Each row is a point. Before rounding, the points of a table are all equally far from one centre. They may lie mostly on one side of it. Write the centre, to within rounding.

Points, 6 rows:
[[ 26.7   7.4]
 [ 18.9  19.2]
 [ 13.4  21.8]
 [ 21.9  16.6]
 [ 11.8  22.2]
 [ 15.5 -13.4]]
Centre: [8.4 3.8]

Points (14 x 8):
[[ 13.4 -30.7   1.2 -19.9  10.6  11.4 -24.5  12.7]
 [ 10.6 -35.4   4.1 -10.2 -22.0  25.1  -3.3  -2.8]
 [ 12.7 -37.5  -1.0 -11.5  -2.2  19.2 -33.5   3.3]
 [  4.1 -37.5   3.2 -16.8 -13.0  15.7 -22.6  12.0]
 [  9.4 -42.6   9.1 -18.4   1.2   2.4 -24.2  14.8]
 [ 19.6 -30.8  -2.8 -23.2  -7.4  -0.3  -7.2  15.0]
 [ 21.4 -20.5  13.6 -14.6 -11.4  13.4  -7.1   0.0]
 [  6.6 -34.6  20.2  -5.6  -7.9   3.5 -28.7   7.8]
 [ 22.1 -29.2  -4.3 -11.7  -8.6  13.0   1.9  15.3]
 [ 15.8 -22.1  -5.1 -27.0  -6.8  13.8   0.5   4.3]
 [ 12.2 -32.0   1.8 -11.4  -6.8   8.0  -9.5  24.1]
 [ 22.8 -34.5   5.9 -21.3  -3.6  11.3  -9.8   9.7]
 [ 20.8 -27.8  -2.5 -14.7 -19.6   9.7 -17.1   5.9]
 [ 26.5 -25.7  -4.0   3.1  -2.9  22.8  -9.2   7.7]]
Centre: [  0.9 -33.0  -4.5  -0.3   2.9  -0.3  -6.6  -9.5]

Points, 21 rows:
[[-13.4   2.4  11.9 -21.0   0.4  -9.8 -14.0 -17.0 -32.4  13.7   6.3 -16.8
  -14.0  13.4]
 [-13.5 -19.8  -1.3 -20.2  -0.7   3.7 -16.7 -27.6 -18.8  10.2  -2.0 -12.3
  -28.7  27.1]
 [-16.3 -19.4   6.8   4.0  14.1   5.9 -17.6 -20.7 -39.2  12.6   8.0   4.4
   -7.4  10.9]
 [-18.0 -21.5 -18.1  16.1 -17.7  28.7 -12.9 -15.5 -25.8  -4.5 -20.1  -8.5
  -19.6   6.8]
 [-17.9 -13.8   8.7   5.8 -12.5  22.1   7.9 -11.7 -30.9  19.3  14.0  10.4
  -29.8  -4.3]
 [-23.7   7.5  -2.1 -21.0  -8.5   7.2 -37.7  -7.9 -28.1   5.1  -4.8  -0.4
    7.1   0.7]
 [-23.3 -15.9 -15.9 -17.5 -29.7  12.7 -16.1 -13.7 -36.0   5.8  -1.9 -18.2
   -7.7  14.9]
 [-37.7 -22.7  -8.6 -23.6 -20.8   6.2 -14.2 -15.0 -32.8  -3.1  -2.8  -7.8
  -12.2  10.1]
 [-32.2   5.1  -0.9   6.0 -11.5   8.8 -10.5 -17.7 -16.7  13.7 -15.9 -17.0
  -11.3  16.7]
 [-23.1   0.1  -1.0   1.3  -4.3  17.2 -12.0  -9.7 -40.3  -5.5  16.8  -3.7
   -5.5   2.9]
 [ -4.7 -20.7 -26.5 -14.3  -0.3  11.2 -16.9 -19.3 -34.8   6.1   5.8  11.8
    5.4   2.6]
 [-15.8 -13.7   1.1  -4.8  -3.3  14.0 -11.8   9.2 -39.5   6.1  -4.9 -16.2
  -18.7  22.8]
 [-36.7 -10.7 -12.4 -19.4 -19.4  -3.7 -17.5 -32.8 -13.2   0.5 -28.2   6.0
  -22.1  11.0]
 [-41.6 -21.2  -0.2 -16.4  -9.1   7.8 -12.2 -14.1 -16.5   1.5  10.8  20.7
  -24.6  13.6]
 [-26.8 -22.3   9.2 -12.5 -22.2  18.8 -20.8 -21.1 -41.1  17.8 -15.3  14.2
   -7.8  25.8]
 [-19.1 -14.3 -15.5   2.0   1.0  22.3 -25.2 -12.0 -39.7   1.4 -24.3  19.2
  -25.3   3.4]
 [-21.6 -17.2  -5.1 -18.8  -3.7  13.0 -32.5 -21.2 -22.6  13.9  -7.9   2.6
   -6.5  29.4]
 [-25.8 -29.1   4.8   1.2 -32.4   7.0  -8.2  11.1 -11.0   0.8   5.9 -16.0
  -18.2  23.6]
 [-18.2  -6.7  -8.9   7.8  -0.7   4.4 -14.5 -23.0 -32.2  -4.5  18.0 -10.1
  -22.2  18.2]
 [-27.3 -10.8 -12.1  23.7  -4.1  17.9  -1.4  -7.1 -13.9 -12.9 -10.1   0.2
  -21.4   5.9]
 [-26.6 -20.8   0.4  -5.4 -19.2   1.2   5.3 -19.8 -35.3  15.9   5.8  15.0
   15.9   9.4]]
Centre: [ -0.5 -11.7   4.0  -0.6 -24.2  -4.8 -14.7  -9.2 -18.6   0.4  -8.5  12.8
 -15.0   4.6]

Points, 29 rows:
[[ 12.6   8.4 -11.5 -12.8   2.8  38.3  35.2 -28.4 -11.9   1.6  18.8   0.7
  -17.3  23.0  -3.2  -2.4   6.7 -33.2  -1.3  10.3  -9.8  16.0   6.0   2.6]
 [ 16.5   4.6 -10.5  -4.7  13.5  39.3  32.1 -23.1 -20.3 -14.9  -0.2  -7.4
  -11.3  13.2  -9.6   5.2  26.2 -26.0  -7.4  11.9 -13.5  -7.5  -7.3  -5.6]
 [ 14.0  -2.5  -3.8  -8.4  10.6  51.8  35.4 -12.2 -22.0 -11.5   5.9  -3.8
  -25.8   5.1  -8.7   6.3  10.3 -35.1  -7.8   3.4 -19.4  10.1  -3.4 -17.7]
 [ 12.4  -2.5 -24.9  -5.5  12.2  38.7  20.6 -23.5 -27.5  -9.3  18.7   4.7
  -14.3  -2.1  -6.3  26.4  14.0 -23.3 -20.7   3.2  -5.3   7.7   9.4   1.4]
 [  7.0  -2.3  -7.4  -1.1  15.6  41.5  17.5 -27.8 -10.2   3.2  10.2   2.8
    0.4  22.3   2.9   4.1  14.9 -27.0  -5.6   6.4 -21.9  -6.6 -18.8 -12.9]
 [ 14.3   6.6 -19.7 -15.5  19.7  33.4  28.9 -12.3 -25.9  -6.2   9.9 -10.1
  -19.7   0.5 -16.9 -18.6  20.7 -28.2  -6.9  10.2   3.3  13.9   2.1 -18.3]
 [ 18.1  -7.3  -5.2   2.5  15.4  38.5  26.9 -37.9 -17.7   4.5  -4.8   0.6
  -10.5  -1.6 -15.5   5.6  20.2 -14.1  -7.3  16.5 -15.4   5.9  -9.2 -12.0]
 [ 22.0  -9.5   5.7  -8.0  14.7  38.8  35.9  -7.7 -16.3  -2.7   8.0  -6.1
  -21.2  15.0  -2.2  -1.8  23.3 -36.7   3.2   9.8 -15.8  13.4   1.6 -21.0]
 [ 10.0  -0.6 -25.5  -6.3  12.0  46.1  31.9 -14.9 -19.5  -7.8  11.9  -0.8
  -27.7  16.3  -1.5  11.4  10.2 -40.0  11.4   6.2  -7.0  15.5  -1.7 -13.8]
 [  0.1   4.6 -16.4   1.8   7.6  25.7  32.8 -20.0 -16.4 -12.7  17.8  -1.0
  -20.1   7.7 -18.3   6.0  19.6 -29.2  14.1  12.8 -20.1  -0.7   8.7 -14.6]
 [ 10.4   1.4  -8.0 -11.1   5.6  45.3  12.2 -11.0 -16.9  -5.2  -0.3   7.3
   -1.1  21.7  -6.6  -6.6  25.7 -35.5   3.2  -5.8  -7.4   3.7 -11.1 -13.8]
 [ 19.0 -14.2  -8.6 -27.3  10.5  55.0  28.6 -21.3 -14.4 -16.9   1.6  -0.8
  -14.8  -1.0  -8.6  10.3   6.7 -36.1  -6.2  -2.2 -12.7  -2.7   2.3  -5.7]
 [ 13.0  -3.2  -7.6 -23.9   4.5  44.4  14.4 -22.0 -28.3 -16.8   1.1  -3.5
  -19.0  20.3  -8.0   0.8  10.6 -31.5  -6.0   8.4 -13.2   1.3  11.9 -13.3]
 [  7.5   2.1 -13.4  -4.0  -9.3  30.2  25.9 -15.3 -20.3  13.3 -10.0   6.7
   -6.6  24.2   5.5  13.5  13.2 -33.4 -12.0  14.6 -14.0   3.5  -2.9 -22.7]
 [ 14.8 -12.5 -18.2   3.7  -5.9  53.2  33.4 -28.6  -9.8 -10.1   0.6   9.3
  -18.3  11.4   5.7  21.3   5.5 -24.1   7.0   4.0 -17.4   1.0  -2.5  -9.0]
 [ 11.9 -15.9  -5.7  -2.6   6.1  32.5  25.9  -5.9 -10.9  -6.9   2.8 -18.9
   -1.0  32.9  -1.2   4.0  19.1 -30.2 -12.3  18.0 -15.8   4.1  -4.8  -8.0]
 [  2.4   0.4 -13.4 -19.4  13.0  45.1  29.3 -30.7 -17.2  -3.0  16.7   1.4
   -9.9   8.9   0.9   9.8   8.3 -38.3  -1.6  11.6 -16.3  12.1  -3.1 -20.0]
 [  5.2   5.5 -15.9  -3.0   2.3  47.1  37.8 -24.5 -33.2  -8.9   4.9   2.1
  -10.7   7.1 -11.2  11.0  13.8 -26.4   2.7   7.8  -6.7   6.6   6.6 -10.6]
 [ 10.3  -0.6 -27.9   5.0  10.7  40.7  31.3 -27.0 -20.6 -11.9   8.8  -6.2
  -14.8   3.1 -17.3   5.7   7.6 -36.6  -5.8  -2.2 -16.8  12.3   0.8 -13.3]
 [  9.5  -8.8 -11.7 -22.0   6.6  45.2  30.1 -17.7 -12.7   8.5  -7.1  -1.0
  -23.7   3.3 -14.0  -3.0  16.3 -41.9  -4.0  -2.6  -7.6  -0.9  -4.9 -18.4]
 [  0.3   4.8  -2.1   4.4  21.8  39.2  23.7 -19.9 -25.4  -2.6   0.5  11.0
  -24.2  16.4   7.1   8.3  20.6 -28.1  -7.9   4.4  -5.0  -0.7  -0.7 -12.8]
 [  4.4 -14.7 -10.8 -10.2   2.7  53.3  32.0 -24.9 -13.9  -3.3   8.4  -1.5
   -9.9   3.5  -4.6   3.0  24.9 -27.2   4.9   5.2  -7.9   3.1   8.2 -24.9]
 [  9.5 -17.9 -17.6  -9.0  17.2  48.4  20.4   2.1  -4.7 -16.6 -10.1 -13.7
    2.2  14.1   4.2  13.7   7.6 -16.2  -7.4   0.7 -16.6 -13.5 -14.0 -28.2]
 [ -2.5   9.9 -17.1  -0.6  11.1  31.7  44.6 -18.1 -23.7 -13.3   7.3  -8.5
   -9.2   4.7   0.8   6.3  25.8 -31.8  -7.7   6.4  -0.3  -0.4   6.8 -14.3]
 [ 21.3  -2.1   2.4  -0.6  10.4  49.5  25.5 -17.4 -13.1  10.3  -8.5   8.2
    0.4  14.8  -8.6   0.2  13.8 -34.8  -3.2   6.2  -2.5   2.0   1.0  -3.7]
 [ 16.0   0.6 -30.6 -12.4  17.6  39.9  29.9 -20.4  -6.7 -11.1  11.5  -8.7
   -3.2   2.9  -7.8  12.5  18.1 -30.7  -0.5  24.9 -13.5   3.8 -10.4  -9.5]
 [ 15.8  -2.8 -16.2   1.0   6.0  47.9  42.0 -26.7 -15.2 -25.8   5.4  -1.0
  -22.9  15.5   0.7  -0.6   6.3 -20.9  -1.2  14.0  -5.7  -2.3  -1.4 -15.2]
 [  4.7 -14.6  -6.0 -10.0  16.3  37.4  30.7  -7.4 -20.5   0.5  23.0  -0.2
  -12.7  17.1   0.0  19.4  12.6 -38.5   5.4  13.7  -4.7  16.0   9.7 -23.6]
 [ 22.8 -13.3  -8.6  -4.4   6.6  31.0  28.4 -27.0 -22.5 -10.1  -3.2   1.2
  -17.3  19.4 -14.8   5.6   4.2 -41.4   1.8   5.0 -14.9   5.2   9.7   9.5]]
Centre: [ 13.4  -7.1  -8.6  -8.5   3.0  14.6  16.3  -6.8  -9.9  -3.5   3.9  -6.6
 -10.2  -5.4   7.8   3.8  -5.8 -12.4   4.9  -0.6  -0.5   4.4  -3.3  -8.7]

Points, 29 rows:
[[-29.9  19.4   1.5  17.5  18.1 -14.4 -15.8  31.0 -12.6   8.8 -19.5  -9.9
   -6.5  12.3  19.2  -8.4  21.8  -7.9  20.5  28.1 -10.6   6.1  -9.5   8.9]
 [-35.3   5.9  -1.5  -1.0  24.7 -33.6  18.3  21.5   3.7  15.6   5.8   0.3
  -10.8 -13.5  24.3  -6.4  14.6  -3.8  19.3  16.8  -9.9  27.3  -9.7  19.7]
 [ -8.9  -2.6  -4.2  31.0  44.8 -17.3  -3.7  25.6 -13.1  16.9   8.1 -11.8
  -12.9  12.7   5.4  -9.5   0.7   3.0  27.8  19.5  -3.9   0.2  -6.7  26.8]
 [-43.9   6.7  18.1  24.2  14.8 -28.4   9.3   3.1   4.6  12.8  -4.5   8.0
  -19.3   1.2   3.3 -15.4  12.5  -1.7  -4.4  20.7   5.4  28.1   8.0  31.0]
 [-16.8  27.4  18.8  10.3  23.2  -9.5 -21.1   7.8  -4.9  21.1   5.2   2.2
   -5.4   8.8  12.7  -4.1  21.5  -0.1  17.2  24.4  17.2  15.7  14.7  22.8]
 [-24.8  21.5 -10.9  28.2  33.4 -33.7  -5.3  10.3  -3.0  16.5  -5.9 -18.2
    3.5  10.7  12.2  -8.2  10.7  -8.5  35.5  17.1   6.8  28.7  15.7  20.3]
 [-29.1   4.3   0.0  10.5  26.9 -32.7   7.0  -9.6 -21.3  22.6  18.0  -6.8
  -11.1   0.7   2.8  16.7  30.2  21.1  12.1  12.4  -1.0  14.9  -3.6   8.5]
 [ -8.5   5.7   2.2   8.9  28.7 -30.9  11.9  32.7  31.7  18.5 -11.4   1.8
    0.7  -8.1  20.7   3.6  27.6   3.4  13.8  28.9  -3.4  20.4  -5.7  35.1]
 [-18.7   6.4 -12.6  11.0  43.3 -30.7   6.5  -3.4  -4.5   4.5   5.7 -11.8
   -6.4  22.5  25.3   3.1  26.0 -24.5   0.2   4.3  -5.1   0.0   4.3  15.0]
 [-21.6  20.4  -9.2  -7.5  14.4 -43.4  14.4  20.2   5.9  27.1  -8.1  -0.8
  -10.4   3.8  -0.6  22.5   8.4  26.4  38.5   4.4  -0.1  23.7  -7.4   8.7]
 [-14.2  18.7  -8.4  29.3  30.9 -34.8  -4.3  14.7   2.8  36.7  -7.1  -2.0
  -12.1   8.2   8.3  14.0  27.6  16.3  24.7  25.5  -4.3 -10.8   9.0  22.8]
 [-24.2   9.6   8.2   4.5  10.6 -16.4   8.6  10.0 -15.7  19.9 -25.4 -14.5
  -15.5  -5.9   3.9   1.2  15.1   9.0  10.6  38.7  -7.4  28.8  -8.1  10.2]
 [-23.8  -6.6 -10.1  23.9   5.3 -19.3  33.8  18.1  -5.5  24.5   6.0  -7.8
    4.4  15.2  19.5   2.3  18.4  -0.8  11.8  26.3 -22.6  17.3  -4.3  15.0]
 [-29.7  17.0   1.9  34.8  29.8 -23.6   3.4   6.6 -11.2  17.9   5.7  -7.8
   -0.4   9.4   5.2  -1.4  35.0   8.0  12.4  23.6   1.9   8.1  -9.6  27.0]
 [-13.6  30.9 -12.6  -0.6  25.6 -50.8  -8.3  10.8  12.8  13.0  -2.5  11.3
   -2.3  -2.4 -10.0  -3.1  11.9  15.9  20.2  17.6   3.7  32.1  -0.4  18.1]
 [-14.0  13.2 -22.1  -6.0  25.6 -40.7   0.5  22.5  -7.5  27.3   4.1   1.7
   14.1 -13.0  11.2 -17.9   7.3 -16.0  12.0   2.0 -18.1   1.8   7.6  23.5]
 [-20.1  17.6  -3.2   5.3  21.1 -21.6  17.2  17.3  -0.2  28.1  -8.4 -20.2
   13.4   6.2  23.5  27.1  19.3   3.2  19.9  26.1  -6.8  12.3  10.8  35.0]
 [-23.9  25.2  -8.2   0.9  32.2 -22.8  16.6   5.7  -4.6  27.2  -0.4   8.4
  -13.1   0.0 -16.8 -20.2  14.9  12.6  15.5  -6.3   2.6  26.9  -3.0  29.0]
 [-34.9  16.0  -5.5   2.2  23.6 -22.5 -28.9   5.4 -12.0  34.3 -13.2  -9.8
   -1.9  -1.9   2.8   0.5   2.8  -0.3   4.1  18.2   6.3  31.3  -5.9   7.4]
 [-23.0   8.6  -8.1  34.4  24.4 -26.8  -1.9  18.2  15.7  22.5   1.6 -10.7
  -13.4  -8.8  -3.9  -8.5  16.5 -10.0  12.5   6.3 -24.5  23.6 -12.5   8.6]
 [-25.6   2.8   6.6  27.2  24.3 -26.6  -2.8   9.9 -31.9   9.4  -6.7 -11.3
  -24.8  -4.9  17.3   6.7  19.9   0.7  16.4   9.9  13.1  20.7  -7.6  31.0]
 [-36.4 -14.8   0.0   3.9  -2.0 -21.3   6.4   3.4  -5.8  24.4  11.4   0.7
   -7.3  34.5   6.0  10.6  -9.3  19.5  -1.9   5.5  -0.4   7.8 -24.9  15.8]
 [-17.7  -7.1  23.1  14.2  18.2 -34.4   5.6  21.4 -21.2  11.9 -14.9  -9.8
   -7.1 -13.3  15.1   6.9  11.6  -2.1  13.8  30.5 -11.6  26.7   8.9  16.2]
 [-22.3   4.9   9.5  35.2  29.2 -24.6   3.2  -6.3 -10.5  30.6  -8.6  11.6
    5.4 -21.9  13.5   1.6   0.3   9.0  24.1  -0.9  -2.1  15.1  -4.1  21.7]
 [-16.8  -3.5   8.3   0.3  15.2 -30.4 -10.3   9.9 -21.1  22.3  -3.0  -2.4
  -16.0  -0.7  37.1 -10.7  28.5  -0.7  12.8  31.7   7.1   6.9   8.4  23.5]
 [-20.6  10.7 -11.3  22.7  32.7 -17.7   8.3  -5.1 -26.3  12.0   5.1  -7.3
  -22.2   9.6 -17.0  -4.3  14.8  -4.3  21.0  20.0  -7.9   9.1  17.0  13.7]
 [-19.7   0.0 -13.0  36.6  30.9 -18.9   9.1  10.9 -10.5  16.6 -17.8 -21.8
   -7.5 -17.6  11.5   6.2  -6.6   1.8  17.8  23.4  -9.3  32.8  15.3   8.1]
 [-26.5  11.8 -12.7  20.3  21.3 -26.3  14.2  40.9 -16.1   9.0  -2.8 -10.6
  -23.0  -7.7  -7.0  -1.9  29.6   8.0  12.7  10.6  -8.6   9.4 -16.4  26.3]
 [-23.7   3.6   0.8  14.9  12.8 -39.5   2.6   0.7  -6.3   2.7  -5.0 -17.7
  -13.3  -6.8   5.8   5.9  -5.6 -10.3  17.7  22.1 -16.9  19.8 -19.1  11.8]]
Centre: [-15.1 -10.9 -12.2   7.1   9.6 -16.8  -2.0  13.4   6.6   4.2 -13.9  -1.3
   0.1   5.3   3.1   1.8  12.4  12.4   8.9  -2.4   5.4   6.2  13.4  15.3]
